Each wall is flat, endless, passes through zero and stands at right angles to its row. A trip goes straight from one point to another. Which walls does it cross, in order?

Walls:
(1): [-37 -23  11]
(2): [  0   3 -12]
(3): [ -2 -42  -1]
(4): [-19   1   6]
(5): [-13  32  -5]
(6): [-11   6  46]
(7): [21  1 -7]
(8): [-14  -1  11]
(9): [  0 -11  18]
Trips:
[26  5  7] to [ -3  10 -29] -> 6, 9, 2, 5
[ -3 -20  -2] to [-49 -29  12] -> 6
[ 26 -20  -7] to [ 46 -20 -21] -> 9
[-11 -12   5] to [-25 -24  25] -> none

Walls:
(1): [  6  -8 -15  14  -2  18  -1 -12   3 -37 -10   6]
(2): [  3  14  12  16   1  25  -6  -5 -28  21   2  23]
(3): [  0 -27 -10  13 -14  21 -21 -19   8  -3  11 -11]
(4): [ 14   6  17 -11 -14 -19   7  -4   5 -19  -2  -8]
(5): [-13  -2  16 -12   9  14   3  -6  10  26 -28   3]
(6): [ -5   4  29  18 -20 -12  -3  20   0 -11  -8  21]
Trips:
[  8   0  14  -7 -43 -29 -27  41  13   3   1  -6] to [-34   8 -11 -20   4 -13  -8  41   0  27 -16   7] -> 5, 4
[  2   1  14  -1  -8  -4  -2 -17  23  -2  16   3] to [ 60  14 -20  30 -16   2 -28 -34 -13   5  40   1] -> 1, 6, 2
[  8 -16 -20   0  11  -9  -1 -17   6  -1  -9 -11] to [ 17  32 -18  28 -13  13  31  -6 -21 -20 -19 -39] -> 4, 3, 2
[ -5  19 -10   6  40 -12  11 -14 -33  14  13  12] to [-10 -26   4  20  -1 -18   6 -25   3  -9  14   1] -> 3, 1, 2, 4, 6
[ 16 -12   0  29   5  -7 -13   9 -12   3   7   2] to [ -2  -6  -7 -17  -2  20  15  21  -9 -12 -42  25] -> 3, 5
[  5 -13  -6  31   1 -13  -1  -6 -14  -6  -8   0] to [  5 -11  28 -16 -13 -10 -16  -6 -11 -10   8  27] -> 4, 1, 3
[  3  -8   4 -15  17  16   4 -10  34   4   9   9] to [ 11   1 -51   5  15   2  14   0  -9  18  21 -21] -> 1, 5

Walls:
(1): [-10   4 -13 -13   4   6 -27 -17 -17   2  11  -4  23  22  -7  29 -14 -18
 -12  -8  16  16 -30 -20  -3 -30   7  11 -22   5  11   5   9   2   3 -10
 -12  -4  14 -17 -28  -8  14 -25  -5 -39  -7  17]
(2): [-28   1 -27   0  23  29   8  23 -11 -28 -10 -33  17 -39  16  32 -25   1
   2   0   5   2  36   0  11  38   6  -8 -16   9 -20  15  -4  19 -16  28
  -4  -6  -1  16 -15  10   2 -25   4 -16  22  23]
(3): [  6  -1  -6  -5  -6  -4  -6 -28   7  -2 -26 -33 -26   1 -12   7   0   2
  28   4  10   3  -4  10  23  31 -18  -1  11 -10  -5 -25  21 -11  24  23
  -5 -18  10 -14  36   2  -7 -10  10  -9 -14  -2]
(4): [-35   4 -21  13   4 -10  10   1 -19  22   1  10 -10   3 -32 -18   1 -33
  38   3 -10  -7 -32  -8  -3  15 -34 -19  13   1  -6  23  -1  13 -30  11
  17   6  16  -3  13   5  17 -16   2  -4  -9 -17]
(5): [ -6  36   7   2 -23  -7  -3 -10  -9   2 -32  23 -39  15 -22 -11 -19  13
   4  25 -23  14   1   6  20 -13   3   8 -22 -32  18  10  -4  15  17  -3
   0  20   4   0 -11 -30 -12  27   8 -19  -1   1]
(6): [ -2   9   6 -29  -8   0 -17 -38   9 -16 -11  38   5  24   4  -3  -4   0
  -5  -4  16  -6  -6  10  -9 -12   3  16 -12 -17   9   0  13  -7 -45 -11
  -6   7 -27 -14   8  -1  11 -14   2  28 -20 -26]
Trips:
[-29  -6  -3   1   0   6  22  -6  -3 -36  -7  -4 -33  21  14  31   3  16
  12   7  25  -9  22  21  -1 -11   8  -8   7   4 -10 -30  -3 -11 -12   2
   5  21   2  18  -1  24 -14 -31  -5 -48  27  18] to [ 41 -17 -32  -2   1 -41  -1  21 -15  18 -12 -27 -16 -17   9   8  13 -22
   1   4  -7   7  13  -9 -15  -5  -9  -3   5  14   6   0  11  20  27  -5
 -13  -8  14 -22 -18  -8  -6  10  19   7  -7 -20] -> 1, 2
[ -7  -6   9  23 -27 -13  47 -17   6 -31   5 -27  10   5   0  22   1 -35
  -7 -22  -3   8  -5  15 -22   9  18  19  17   1   4  -9  -6  11   2  -2
 -23 -12 -10  -5  -9  19  12 -20   5   0 -13  12] to [ -8  28   1  12 -21  12   3 -14  -9   9 -16 -13  45 -14 -24  17 -37   8
  11 -18  -3  13  12  20  -4  10  -3 -17 -16  28 -21 -43  -7 -11 -38  18
  23 -48   1   0  -3   5 -14 -15  -6 -36 -15  10] -> 4
[  5  12  -4   5 -11  20  -8  22   2  -4  18 -24  -3 -13  -3   1   4 -31
  -3  16 -18   6 -36  -3 -11 -19  -4 -25 -10  -5   9  -7  18 -16  22 -30
  16  24   5   3  17 -10   7  15  -9   2 -10  -7] to [ 19 -29 -15   1  18  -3  -7 -19  -3  -4 -18  11  18 -10  12 -10  -3   1
 -20 -11  20   6 -14  16  30 -22  -6 -19 -15  23  -2  26   4 -30  15   5
  25  11   9   5 -42   5 -14   0  28   5 -12  28] -> 4, 5, 2
[ -6 -11 -11 -15  -3   0   6  14 -25  -5 -20 -15   4  14   1  10  -8  -1
  13  -2  -7 -15   2  -3  -8 -10   3  13 -25   8  13   9   7   0   3  -3
 -17   3  23 -15  -8  -6   8   5 -26  -9   1 -14] to [-11  37  17  24  -9   1 -38 -20   9  41   6   4  11   1 -12   5  -8   2
  -5   3  14  16 -20  -4   1  -4   0 -18  -8 -13   3 -17   4  11   3 -12
  34  34  11  12   7  -3  11  19   6   3  24  30] -> 2
[ 10 -14  10  -4   1   7  -3 -22  12  -7 -18 -17 -36  19  17  23  15   9
 -14 -15  12 -16  13 -12 -10 -16 -15  13  -7  17   5  11  17   3   0  14
 -25  -1 -11  -6  10   2  20   7 -34  14  23  19] to [  0  -5   5 -16 -12  -9  13  42  25 -24  -4  -7 -13  11   5  -5   8  13
  -3  12  12 -12 -24 -38  13   8 -13  12   6  10 -11 -36 -11  12  15   0
  29   4  22 -21  -5  21  -4   9   0  -6  -9 -15] -> 1, 6

Walls:
(1): [-18  13  12 -15  -3  -1   2  -8  -2  -5   0  30 -15  20  25 -30 -24  -1
  17 -18  24 -12  16 -14  11 -32   3  -2  13  33  19  -2   9  -1  10   9
  25  -3 -24  30 -10  -8  -7  -5   3  14 -20  -6]
(2): [ -7  -2  15 -13 -23 -25  -6  14 -11   0  -2  17 -23 -16  -5 -12   7   1
  46   2  15 -10  -3 -10  -3 -34  -9  19   4  33  15   5   3  13  20 -27
 -13  12   2  -9 -22   3  17   6   2 -14  13   5]
(3): [ 14  -2   6  -1  31 -25  16  -2 -26  32  18   9  19 -19  19 -11   7  -2
 -17  12 -18 -16  10 -20  13  11   6  27 -15 -17 -36   2   7  -5  -3  10
 -30  27 -14  -6   1   2  41   4  17 -23  -2  -5]
(4): [  4   4  12   4  -4 -11 -34  15   8   6   3 -23   1  18   0  -8 -19 -12
  20  28   7  -3   7 -21  -6  -3 -11  11  -6  19 -27  22   5 -14   3  12
  18  12   5 -11   8  23   6   9 -35   9 -30 -17]
(5): [ 17   9  -8  11  -6  18 -16   2  -1  26  12  12 -16  21   5 -20 -16  21
   4  33   2  -9  -7  -5  -4  27 -18  -5  16 -24  -9  35   8  -4  10  -5
  -1  -9 -16 -14 -19   8  24  -5  -6 -21  22  26]
(6): [ 10  -7 -10  -3  14   6   0 -29 -36  -5   0  16 -15  19   8  12   0  -7
 -10   0  30  20  -3   9 -16  -8 -34  28   6  -6  54 -18  12  -6  -2   9
  -1  -7   0 -19  -7   0  17  11 -11  -2  -4  -2]
(7): [ -3 -10  13  21 -22 -26  13 -39  11  -2  23   5  -8 -10 -29  20   8  15
  18   0   9  -2   9 -10   5  -3   4  -2  14  -9  -8  20   3  16   3  21
   8  35  18   1  -2 -10 -26  26   8 -17  16 -19]
(8): [ 15 -11   1 -22  16  26  15   8  -5   0 -29 -11 -20  32  -8  28   8  -8
 -16  12 -14 -13 -24   3   1 -26 -22  23   8 -17  -7 -15   6 -16 -18   3
  11   4  12 -18 -20  -7 -11   3 -15 -19   2   2]
Trips:
[  6  19   5  14  -5   9  17  -4  22  24  25  20   5 -17 -19  11   3  12
  -6  -4 -28  12  19  12   0   3  -4 -19   4   2  13  27 -10  -5  17  -6
   1  17 -19   2  11  14   0  14 -37  41 -28 -17] to [-19  -3 -34   7  -7   7 -11 -12  24 -28   3  15  -4 -10  21  -7 -16   3
   4   6  16  10  17  -4 -13  18 -32 -16  14 -14  -3   9  26   3  11   6
  40  -9  13 -16 -17   1  31 -10  21 -16  16 -31] -> 5, 6
[-13   3   8  -1   2 -11  -1   3  14 -10  19 -14 -14   8  30 -29  -6  -5
   5 -11  20 -19  -4  23  10  16   0  12  17   0  25  24 -19  -7 -22 -15
 -16 -16  -4  -9  15 -11  24 -10  -6   1   5   5] to [  0 -23   0   3 -17  -5  -5  30  12   2   9   4  -3 -10 -42   6   0  48
  -4  -8  -1  -7  23  -3   4 -10 -23 -10   3 -21  -6   9  11   4 -45  -9
   2  34   9   3  -9  11   8  -3  -1  -2  -2  17] -> 6, 1, 7, 3, 4, 8
[ 35 -12   4  11  17 -27 -11  -1  12  19  -9  16   4  -8 -37 -19 -15   6
  -1   8  -9  11   9  35 -21   1  -5 -12  24 -17  12  35  -9 -15   1 -23
   3  -2   6   1  -4  -1  39 -32  -2  22  17  -4] to [ 19   6 -19  20  27 -24 -27  -8  12   9 -25  10 -13  -2  13  -7 -29  -7
  -5 -17   1 -15 -27  28 -14   4  -4  10 -39  -7  -8  -7   3 -28 -11  21
   0  10 -19 -15  -6  12  -7  -6 -12 -16  -7   6] -> 4, 2, 8
[  9  12   3   0   4 -15  60 -26  -2  19   3  -6  -2  -9 -16  -2  -6 -16
   0  23 -14  17  16 -14 -21 -22  26  26   4  -5   2  12  22  -7  33 -13
  34   5   0  22  -4  -2 -16   8  -2   4  16  15] to [ -9  -5   4 -13  16  -6  13 -12 -18   0 -15  -5   2  -6  13 -26  -7  -9
   0  11  14  -8 -10   2  -2 -11 -10  -9 -33  17  -6   4  16  -2   8  -9
  40   1 -10  -4  15 -27   3 -10  26   8   7 -27] -> 6, 8, 4, 7
[ 14  -7   7  13  16  -4 -24 -17 -28  -5  20  -7  -4  -7   3 -11  -7   1
 -17  -1  17  -3 -11  -2   4  -4  -2 -18  -2   3 -11  28 -10  -4  12 -10
 -21  -4 -19   5 -17 -17  -6  14  -2  -1 -14 -28] to [-12  10  -9 -25   8  11  -4   3  -9  22  -9  11 -17 -13  11   0 -12  -5
   7  -7   8 -13   3 -18   9  17 -15  -3 -17  -9 -18   3  -5  10  20  22
  -5   9  -3  10  -4   1 -12  20 -14  -3  31   8] -> 2, 6, 8

Walls:
(1): [ -3  18   6 -12  -4 -12 -34 -28  -3  36 -15  13  34  -8  15 -31  -5  -7
  -1  17  10  -1  22   2  41  -3  -4   6 -12  -7 -15   7 -24   3   0  -3
  -4  -9 -15  -1  11   1  21  23  25 -21   0   9]
(2): [ 10 -11  15 -23  16  -9  27   8   8  -2 -10  -6   3 -13 -10 -21   6  18
  39  -2 -18  14 -10  23 -22  -7  30  23 -11  -8  25 -16 -22  37 -13  -8
  18  13 -18 -19   1  26  14   8  15 -38  22 -17]
(3): [ -7 -12  13   4  23   7  -3   2  28  -6  15   7 -16 -24  -2 -14  10   6
 -22   9  -7   1  21   7  27   0   7  12  26 -16 -33   7  15  23 -17  15
  11 -11 -16  -8  -1  10  -5   3   6  -7  19  24]
(4): [ 12  -3 -18  15 -25  15   2   3  18 -14  16  -4 -55 -22   3 -28 -10 -21
 -13   0  28 -21  -5  -6  31 -28  26 -13 -23  23   2 -22 -10   7  16  -5
 -16 -18  -6  11   4 -10 -24  16 -12 -23  12  13]
(5): [ 12  -2  -9 -12   2  40  22  17 -30  -9 -40  23  22  16  29   2   0   3
 -13  -4 -13 -12  44  29   7  29  -8  -8   4  30  -3   7  16   7 -31 -11
 -35  10  -1 -13   7  27  30  -3 -13  19   9  -5]
(6): [ 23   1  26 -15   7 -16  32 -13 -17  -9  -9   9  -3   4  -3  -9   9   7
 -29  -1 -10  23 -22  19  -8   2 -39  -9 -26   1  25   8   7  24  22  13
  12  22 -21 -29 -29 -23 -44 -13  14   5 -28  -1]
(7): [-27  30 -17   6  15  14  -1 -13 -24 -37 -20   3 -21   4  20  18   3  51
 -21  15 -10  14  18  14   7  16  10   2  13   3   3 -15 -26  11  14 -24
 -10 -15 -15   3  -5   0   0 -27  -2   8  16  33]
(8): [  1 -21 -25 -48 -28  18  -3  29 -28 -30   1  23  37 -21 -18  -2  20  33
   4  -1 -16  -4   9  23  -5  31  19   6 -14 -18   0  11 -35  -3  16 -14
   8   4   8  10  -5 -28  19   6   1   7  13 -14]
(9): [  2  -3 -12  13   7  -7   4  -2  -6  29  -3  -9   6  15   8 -22  -6  -6
  12   8 -19   6  -8  -7  13 -10  11  -4  -5 -35 -17  -9 -18 -50   5   2
  -5 -12  -4 -25   9 -15 -27  -1   1  13 -19 -14]
Trips:
[-15 -10  22 -20   8  -4   2  11 -29  22   5 -11  12  -2 -20  19  -9   2
  12   1  11 -16 -19 -10 -36  11 -31 -16   2  -9   7 -12 -19   8  -5  30
  15  13  -5  -2  -8 -14 -35 -11  30 -27  26  16] to [-12  24  28  31  18 -26  22  -4 -18   4 -22 -12   4  25 -11  42  15  38
  13  -4   4  47  -6   2  22   1  -8  35  -5   3 -16   6  -8  -5 -20  32
  -2   1 -27   8  29 -17  21   2   6   4 -17   1] -> 8, 7, 9, 1
[-12  10  -1  -4 -18   4 -17  13  20  11   7   1 -19 -19 -13  19  -2   0
 -23  34   0  16   3   4   1 -24  17 -22   7 -19  20  -1   4 -13  -4  18
   9  28  27   0  -2  19   6 -21  -8   4 -15  -9] to [  1 -12   9   1  -9  20 -14  -7 -11 -10  20  28  -8   5  33  -7  12 -13
 -24  -7   5  24  -4  18  22  10 -12 -19   7  26 -44 -39  -7   6   4  -6
  17  10  15  20 -15  11  -2  18  -4  15  -2   7] -> 7, 5, 1, 8, 6
[-19   7   5   3 -11  -5  -7   6  45   6  11   8  22  25  12 -25  -8   0
 -14  38 -21  28  17  15  -6 -22   0  16  27   4   4  -5   4 -24 -17  -8
   5  -2  18 -34 -17  -4  21  15   5 -16   8 -17] to [ -2  17 -10 -29  -7  22  -6 -18   6  17 -24  17  19 -11   4 -18 -29  10
   5  -5  13  -9   8 -16  12  13 -12  12   6 -18 -14 -21   7  10  -8  12
 -23   6  24 -32   2   9 -32  -7  -2 -34   4   5] -> 4
[-38  20  24  -6  24   6  23   9 -12 -26 -14   6  -8   6 -13  28 -14   3
  42  -5 -22 -17  24 -17 -23  -6  -4 -29  -9  13  -2  -2  16  -1 -20  11
   1  22 -18  -4 -14 -18  31 -10 -16  22 -17  18] to [-28  14  11  18  -5   1  -5  -8 -17 -15  11  23  -9  21  29 -12  -7   6
  10 -49   9 -29   9  11 -14 -12  -4 -37  -3 -10 -11 -18 -19  29  25 -19
 -14  -6 -27 -30  -1   8 -17 -35 -31  -7 -17  -2] -> 4, 9
[ -3   4  26  17  15  13 -12 -22  15   1 -17 -25   2  -5 -10 -20  -7  28
 -19  12   5 -20 -18 -10   3  19   1  38 -30  46  -2   5 -10 -10 -12 -17
  -5   5 -15  -1  -4  -2 -10  -1 -12 -13  -4   7] to [ 16  -3 -24 -23  12  -9  14 -10 -20  -9   8 -22  24 -20  -7 -23  15   6
   6  -4 -39  -5  -3  -1 -26  20 -19   5  21  13  19   1  -1   3 -35 -15
  11   5   5  -6  24  13 -12 -16  12  15  19  26] -> 5, 4, 8, 1
[  1  -3  18  -6 -25   0 -19 -11   4 -21   7  -4  16  11   6  16  -7  -1
  20  -8  -3  23  16 -33  35 -14  23  13  21 -31  15  -3  22  10  20  19
  -8  -1 -11 -24  -6   2  13   3  24 -60  -5  18] to [-28  22   1  -3 -10 -22   2  -7 -33 -12  15  13   6  33   5 -14  31 -35
 -10  24  -5  12 -18 -23  -7  -2   1   2  -5 -18  -9  21  12  10  -6   0
  15  20 -20 -26 -39  -3   2  11  17  20 -24  -9] -> 4, 6, 9, 2, 3

Walls:
(1): [-18  16   3  24   7 -14  17  15 -16  -2   1  10  -3 -36  -4 -29  24  12
  -1  21  19  15 -19  -7  -5  -5 -23 -28 -10  -2  26 -13  -9   2 -28  18
   0   9   8  34   1  23  18  -9   0   2  -6   6]
(2): [ 17  -5  19 -12  -3 -22  21   6 -34 -27 -35 -12  35  14 -40   8 -13 -14
  -6  19 -25 -13   3  -9  -8 -11  36  11  21 -24 -14 -18   8   2   5  36
  -9   5  29  -7  20  11  17  14  21   5  50  -7]
(3): [-21   2  15  -4   3  -1 -14   0  -1 -19  18  15   4  -5  -1  24  -5 -16
  -1  17  12  15  17 -21   2   1  -2  -8 -15   0 -39  -3  18 -11 -18  22
  20  15   3  -3   4  35  -5 -21   4   0 -11  -6]
(4): [ 22 -19 -15 -11  14  43  39  37  -1 -18 -11 -18   8  -3  28  -9  13  11
  25 -20  -1 -20   5   6  27 -14 -15  24 -13 -16 -46 -29  -3  -3  -7  -4
   6 -12 -34  31  -1  39  -6  -7   3 -21  33  60]
(5): [ 35  -8   4 -16 -26  -7  24  -4  12 -12  -1  -8   6   5   6  32   4   7
 -27   3 -17  -3   5   3  17 -38 -28  40   0 -16  -4  -1   2  22 -27 -24
  -6  20 -10   9  -4  -6  18 -17  -1 -26   7  -6]
(6): [-10  32   6 -14  -5  -1 -10   2  -6   6  22 -13  27  14  -3  13  11   5
  20  -2  -7 -20 -17   5   3  -9 -23 -22 -13  -1  17  -5  25  18  -3   9
   9   5 -14  34 -17  -5 -14 -38  39  15 -15   9]
(7): [-24  -2  -4  -3 -22  21  -1  -7  -4  -1   5  27  -9 -18  34   1 -23   2
  44 -38  -1  14   0   3 -26  32  -8  -8   2 -13 -10   0 -23  14 -40  -3
  13  -8  -7  18   2  -7  -1  16   5  -1  -6   4]
(8): [  9  -5 -20   6 -10   2  -3 -19 -24  11  -9   4   9 -37   1  16 -22   4
 -17 -11  20 -19  -9 -22  -6  10 -25   5 -14 -12 -42 -23   7 -30  -2 -20
 -41  -9  -5 -31  30  12   5 -16  24   5   6  -5]
(9): [ 12  -6   3  15  12   8   8  18 -19 -23  -5  10 -11  29  -2  -3 -14 -24
 -14  -5 -20  -3  20 -17  10  20  -3 -28  45   7 -16   6   9  12 -13  -1
 -13  -6  31 -41  -1 -12  -3 -24  13  19  17 -16]
(10): [-14   3 -21   3 -11 -17   3  -8 -12 -46   9 -24  28 -14  -4 -15 -14   6
  -4 -23  22  19   7 -22 -14 -16   5 -18  -1   9 -20  40  10  20  42  -9
  23  -8  46  -3  13  -4 -17  -1  22  26   4  13]
(11): [ 12   4  39  -1  15   6 -19  34  35   4 -13  14  21   5  -1  29  31  12
  12  14   2  10  54  -3   1 -26  11  -4   0  10   5 -13   2  15   4  25
 -10  12  26  -6  10 -25  10  17 -18  -9  -9  23]
Trips:
[-13 -28  15   3  16  16  21 -29 -26 -11 -21 -12  16  13  -4   4  -5 -33
   7   2   5 -27 -20 -18  12   2  24  -1  19   8   3  -2  -8  20   8  30
 -17   4  22   1  -8  23  -1   2  24  -9  -3 -34] to [ 12   3  16 -12 -13 -26   3 -12  36 -15 -16 -34  -5   4  -2  11 -20  30
  -3 -12  -5  -2  -7 -16 -16   1  32  -4  -2  18 -15 -22  30  17   8 -18
  -9  -8   4   5  30  11  10 -21   7   6  -7  -5] -> 6, 5, 11, 9
[ -9  -2   2  11 -20  25 -15 -12  22  36  16   4   6  32 -11 -10  -6  24
  -1  -7   6  19  -7  11 -18  -7  -7 -46   2  27  27 -11 -22   5 -13 -42
  31   4 -26  20 -29   8   8  -8   8 -41  -5 -18] to [  4  10   3   2 -17  -4   5   4  18  26  20  30  14 -22 -23  15  30  33
  12  -2  10   2  -6  -9  13  25 -15   1  28 -35   9 -13  14  12 -21  -4
 -16 -14  -8  15  -3  -4  -9  13   8 -16  -6 -25] -> 11, 8
[  7  -9  -3 -13   6  11  -8  -7   9   4   0 -11  22 -12   0 -23 -26 -20
 -27  28   9 -24 -13 -16 -22  32  28 -31   4   7  11   1 -19 -29  -9  19
 -14  12  -8  -3  12   9  38  11   2 -17   2 -17] to [-16  14 -18  -8 -11  19 -12 -24  35  18  -5  14   4 -24  -6   7  25  32
  -5   8  -8   5   7   5  13  13   7 -24  19   9  -2  25 -12  -1   1  11
   9 -10  -5  -8   3  -5  36  -8   5 -21  14  21] -> 9, 3, 7, 11, 2, 8
[ 12  -1  30  -6 -16  25 -12  22   0 -15   5 -29  17  11  28   4 -27  26
   3 -14 -28   2  -8  21  21  23 -29  13  21  17  18 -26  41  -7 -15  -2
   1 -18  -1 -30   1   9   8  -7  12 -16  -6  15] to [ 10  -6 -22   4   0  11   5  32  -9 -21  32 -10  27 -14  11   3  -7   7
   8 -12  16  -1 -14   1  16 -23 -33   6  27  41   9  22 -19  18  10  -6
 -14 -18  24 -13 -22 -38 -11  10   6 -33 -24  28] -> 10, 8
[ -3   3 -12   7  21  30   6 -15 -13  32 -14  -9  -7  23   6 -22 -17  -4
  26 -19  -8 -21 -17  13 -14   7   5  20  10 -13   6  20 -20   7  15 -15
 -24 -16  -7  -1  -9  -2 -15  38  -3  -1  22  15] to [ 27  -3 -32   0  -7 -17 -24   1   2  16 -27  -1   7  37 -17  15  -1 -12
   5   7  16 -30 -17  -3   4 -15  11  34  13   1  37   4  -6  -6  22 -24
 -17 -16 -16  14  18 -14  25  -3  12  -2   3 -11] -> 2, 8, 7, 5, 4, 6
